Each row of a before or after table is a point. The points were changed in one or more steps. Then noise was added and the rows were shuffled. The steps act on columns, c1 being the first. What was done? A step turns or swaps two columns, mirrors them in a line or flattens them onto one, adds a multiple of one to another, or multiplies or shifts one. Angles are multiples of 10 degrees, from the lower column toward the higher: turns from -170 to 170, lines from 10 to 170 but not 90. Use the fewest steps. Two steps may share a column if one is a turn and the other turns, adds or multiplies; they go together, in the order done. Otherwise the lowest column goes first.
In the rows, zero is written as 128.

Before, 10 rows:
[[149 130]
 [117 153]
 [176 117]
 [137 129]
 [ 83 232]
 [129 164]
 [243 138]
 [152 144]
 [ 86 152]
 [102  95]]
After:
[[119  36]
 [130 105]
 [111 171]
 [139  71]
 [137  85]
 [111  95]
 [175  78]
 [131  69]
 [148  59]
 [123  96]]
Steps: multiply c1 by 0.4; shift c2 by -60

Before (13 x 3):
[[117 115 154]
 [184  45 137]
 [208 129 126]
 [134 139 184]
 [176 129 139]
 [231 124 168]
 [117  80 157]
 [118 141  82]
 [140 133 156]
 [117 124 157]
 [134 134 134]
 [127   7 152]
 [221 141 109]]
After (13 x 3):
[[135 132 123]
 [117 140 174]
 [133 138  73]
 [230 125  89]
 [138 131  99]
 [117 116 104]
 [117 123  98]
 [222 138 146]
 [210 128 130]
 [177 131 116]
 [183  46 120]
 [127  10 102]
 [118  78  98]]
Steps: multiply c3 by -1

Before:
[[125  55 111 165  34 153]
 [ 94 118 152 103 154  79]
 [110 147 155 170 116 174]
 [161 152 141 229 155 127]
 [128  90 113 156 163 124]
 [171 116 151 126 148 112]
 [170 148 118 102 150 145]
 [ 57 112 157 137 127 154]
 [179 134 152 167 157 153]
 [141 136 189 100 150 166]
 [141   7 112 119 136  33]
 [182 103 107 119 145 152]]
After:
[[186 104 125 121 139 165]
 [133 107 168 117 150 146]
 [159 102 175 144 140 154]
 [146 129  53 129 118 154]
 [145  98  91 114 123  75]
 [153 141 105 142 146 182]
 [117 107 185 119 106 149]
 [118  96 141 127  11  42]
 [110 209 134 142  40 156]
 [155 105 160 123 122 109]
 [147 107 158 171 160 128]
 [112  87 129 138 104 122]]
Steps: mirror c1 and c3 in the line at 40 degrees; turn c2 and c5 by 80 degrees; multiply c4 by 0.4

Before, 12 rows:
[[105  97 112 151 108  61  77 109]
 [133  63  73 136 100 139 103 107]
 [ 85  35  56 114  11  61 195 128]
 [ 73  99 111  47  87  81 166 176]
 [192 134 113 102  97 159  60  66]
 [173 161  92 135  97 137 138 134]
 [ 60  97  96 121 184 144 194  58]
 [ 82  76 145  84  49 101 133 160]
 [143  85  87 121 110 112 149  58]
 [126 104 109 102 102  30 125 167]
 [165  57 130 133 121 118 146 138]
 [ 84 184 139 126 163 106 172  59]]
After (12 x 8):
[[ 86  77 148  81  50 102 130 164]
 [166  56 131 134 121 118 139 139]
 [ 62  99  89 119 185 144 153  58]
 [126 110 104 102 100  32 125 169]
 [103  99 109 154 108  57 107 109]
 [195 134 111 100 100 157  99  68]
 [131  61  54 140  97 138 117 106]
 [ 82  32  35 114  13  62 155 127]
 [ 71  97 108  50  88  79 141 174]
 [144  90  74 118 111 112 133  56]
 [170 160  83 140  95 139 132 132]
 [ 85 184 140 129 160 105 141  58]]
Steps: multiply c3 by 1.3; multiply c7 by 0.4

Before, 12 rows:
[[131 160 139 146 123 114 124 142 147]
 [129 159 106 130 106 145 168 149 160]
 [124 159  65 107 121 138 106 155  72]
 [103 128 150 123 140 166  95 134 166]
 [130 144  94 120 122 187  93 138 143]
 [139  59 100  90 131 119  98 130 165]
 [107 157  99  99  99 118  96 126 138]
 [ 92  87 110 147 145 155  91 160 168]
 [104 150 117 146   7 153 186 163 104]
 [104 154 141 118 141 153 142 167 128]
 [145 122 106 120 123 153  95 158 122]
 [126  58 126 151 118 148 174  95 161]]
After (12 x 9):
[[103 159 116 128  29 152 209 160 100]
 [124  88 129 190 132 151 164  96 161]
 [130 163 141 121 128 113 136 142 145]
 [109 129  99  84  93 121 114 129 142]
 [138  52  99 141 123 115 107 130 163]
 [103 143 140 102 137 148 119 168 125]
 [130 149 106 110 118 146 162 150 160]
 [134 135  95 110  92 188  59 137 145]
 [ 95 112 112 167 125 156  68 161 167]
 [121 133  67  94 110 142 103 156  65]
 [104 126 150 126 119 164  67 135 166]
 [144 115 106 125 108 151  82 162 121]]
Steps: turn c2 and c4 by -40 degrees; add -0.7 times c6 to c7; turn c5 and c7 by -20 degrees

Before (9 x 11):
[[ 88 132 176  96 160 115 111  84  94  96 197]
 [ 98 160 141 120  96 124  96  64 172  98 156]
 [183  73 136  85 107 104 114  56 122 246 112]
 [ 40  98  91 178 200 164 184  98 124 140 206]
 [ 96 168 113 141 160 179 162  97 117  94 156]
 [166  53 127 109  77 156  99 102 115 212 155]
 [ 67 170 173 180 131  99  66 109  98  67 143]
 [ 57 129 103 148 208 219 128  84 143 152 172]
 [ 58 153 136  90 100 106  79 101 119  73 103]]
After:
[[144 103 156 136 153 181 175 164 123  90 108]
 [ 91 148 118 158 159 141 112 182 133  95  43]
 [104 113 124 172  98 151 115 163  57  91 102]
 [130 108 165 117 206 247 130 160  95 160  96]
 [177 168 141  91  75 116  62 155 129 207  96]
 [ 59 140 106 189 104 160  97 156 119  67 156]
 [ 68  52  87 166 126 147 101 162 150  66  93]
 [ 80 102 183  71 206 213 160 152 113 136  60]
 [158 189 114 112 107  77  87 192  93 246 140]]
Steps: turn c1 and c6 by -40 degrees; turn c2 and c7 by 30 degrees; turn c2 and c4 by 120 degrees; turn c3 and c11 by -160 degrees; turn c8 and c9 by 150 degrees
